Each row is a point. The ring and each string are closed loops that go straight from each point to the next, and from the last back to the first. Before rounding, they use only three directions, however many columns there are. How many times does the string pass through the ring? Passing back the other way cancels.
In the rows, zero is written as 128.

Ring:
[[ 96 139 139]
 [ 82 126 187]
 [ 87  98 157]
 [105  83  86]
 [142  89  42]
 [161 110  50]
 [128 134  93]]
String, 25 rows:
[[ 83 126 134]
 [103 118 134]
 [116 120 162]
 [115 118 158]
 [100 125 223]
 [ 65 129 249]
 [ 60 127 198]
 [ 77 123 151]
 [105 117 126]
 [ 71 129 122]
 [ 79 136 114]
 [109 124 109]
 [136 126 122]
 [157 132 106]
 [171 131  70]
 [184 126  60]
 [175 121  15]
 [149 117  30]
 [125 114  65]
 [136 117 101]
 [120 118  85]
 [113 133  57]
 [ 96 151  72]
 [ 96 149 130]
 [ 63 145 136]]
Times through: 2

Ring, 10 rows:
[[160 109 127 129 143 114  94 170]
 [142 106 109 128 126 111  92 168]
 [128 122 103 128 113 108 104 149]
 [124 159 110 124 111 106 133 114]
 [131 187 118 115 122 104 153  90]
 [149 212 129  99 149 102 168  73]
 [171 214 143  92 175 104 167  78]
 [182 200 152  97 183 107 158  94]
 [186 160 159 116 176 114 132 130]
 [180 134 151 125 165 116 114 151]]
String:
[[148 148 147 146 121 116 131 128]
 [136 128 130 148 108 115 115 143]
 [146 147 129 129 129 111 124 131]
 [133 133  96 111 127 104 108 142]
 [113 123  67 103 112  99  97 148]
 [119 143  79 102 118  99 113 130]
 [149 161 128 119 138 108 133 119]
 [145 170 150 144 119 114 147 107]
 [138 189 141 132 120 110 159  88]
 [154 169 139 123 140 110 141 112]
 [153 197 122  94 155 102 155  88]
 [161 239 111  56 185  92 177  55]
 [172 236 134  72 187  98 180  59]
 [178 230 151  87 184 103 179  65]
 [189 243 134  52 216  95 180  59]
 [177 208 163 110 170 110 169  83]
 [163 177 156 129 145 113 149 106]
 [163 180 137 107 159 107 145 106]
 [174 218 124  66 193  97 164  77]
 [173 244 111  42 205  90 178  55]
 [162 238 143  91 166 102 187  52]
 [153 201 157 129 135 111 168  81]
 [137 226 125 101 135 100 179  57]
 [120 212  92  87 127  94 164  67]
 [119 182  93 102 118  98 144  93]
 [111 163 111 137  89 107 139 105]
 [127 150 129 146 101 112 131 121]
 [144 152 138 139 121 113 131 124]
 [136 136 105 117 125 106 112 139]
 [150 152 129 123 137 110 127 127]]
Times through: 2
String:
[[150 184 139 120 138 108 152  98]
 [153 182 129 107 149 106 146 102]
 [156 219 114  73 171  96 166  71]
 [167 249 116  52 194  92 184  48]
 [175 238 149  85 183 102 185  57]
 [166 190 167 133 147 114 160  95]
 [163 175 145 119 152 110 144 110]
 [176 188 134  88 182 104 146 104]
 [205 205 142  61 226 101 152  98]
 [206 188 159  86 213 108 146 111]
 [197 168 139  81 208 106 128 129]
 [187 155 138  96 188 108 122 137]
 [200 135 153 107 195 114 110 158]
 [187 129 162 133 168 119 112 158]
 [173 133 169 152 143 122 120 148]
 [160 150 150 137 139 115 130 130]
 [161 124 118 112 154 109 101 158]
 [157  91 102 111 151 109  75 188]
 [149  84  88 108 145 107  68 193]
 [146 111 100 112 139 107  91 166]
 [147 133 120 124 133 110 112 145]
 [148 143 140 141 124 114 125 133]
 [142 140 107 112 136 106 114 138]
 [118 117  65  99 118  99  91 155]
 [102 120  57 105  99  98  95 148]
 [103 140  81 122  90 102 116 127]
 [115 158  75  96 117  97 123 116]
 [131 169 104 107 127 102 135 109]
 [115 191  81  89 121  94 148  85]
 [122 207 110 106 118 100 166  70]
 [143 195 150 136 121 111 165  84]]
Times through: 3
